Each row is a point. A path goes straight from each point to the next, and from the last back to the first. The post is the endless flat space through its rows: a point in 2 columns, a line in 3, a plane in 4, and so on, so that a path can go around it. How many times does the path go around the post? Going back the other way cancels.
In the rows, zero is written as 128.

Post (2 x 3)
[[139 114 100]
 [ 94 156 141]]
Path (25 x 3)
[[ 73 115 137]
 [142 110 145]
 [141  90 118]
 [152  81  55]
 [113 175 103]
 [125 179 166]
 [125 156 135]
 [126 156  82]
 [114 168 137]
 [114 147 159]
 [119 106 118]
 [ 94 122  95]
 [ 84 135 145]
 [111 160 193]
 [112 113 146]
 [ 78 133 103]
 [143 122  72]
 [167 132 124]
 [182 112  95]
 [135 138  69]
 [ 63 162 126]
 [ 31 164 153]
 [126 122  73]
 [112 190  96]
 [ 85 148  85]]
Times around: 1

Post (8 x 9)
[[150 122 114 130 136 106  95 140  95]
 [181 106 134 150  77  91 100 118  91]
 [111 145 155 120  91 112 130 170 153]
 [131 102 119 119 111 153 128 142  86]
 [ 93  72  86  70  90 116 205 137 153]
 [150 102 140 131 130 138 124  96 126]
 [137 109 135 149 129 113 159 151 141]
 [148 136 115 152 115 117 131 114 110]]
Path (24 x 9)
[[132 126 122 117  80  77 140 123 114]
 [145 105 121 177 119 119 163 104 116]
 [114 132 121 116 112  94 137 161 172]
 [183 120  98 151 117 106 137  81 133]
 [176 180 117 207 142  73 122 138  92]
 [129 118 145 119 132 103  89 161  60]
 [108 122 143 119  76 165  82 122  59]
 [ 83 117 181  58  70 134 140 155 122]
 [184 115 124 176  97 131 169 136  66]
 [179 105 117 152 171 104  93 144 139]
 [123  76  94 140 122  72 139 182 140]
 [107 118 133 110 128 106 116 166 119]
 [141 161 136 110 104  96 103 187  85]
 [177 123 105 172  96 157 131 171  33]
 [150 131 101 161 100 111 105  57 142]
 [118 105 166 113  43 120  92 140 118]
 [137 100 159 146  91 120 167 154 116]
 [173 132  97 117 118   7 139 112 174]
 [180 122 115 170 117 126 121 119  85]
 [151  96 177 112 124 148 144 157 118]
 [106  95 159  84  13  94 117 157 117]
 [140 112 101 137  87  78 111 131 111]
 [125  55 110  70  78 107 182 192 194]
 [174 115 118 122  95  87 136 140 116]]
Times around: 0
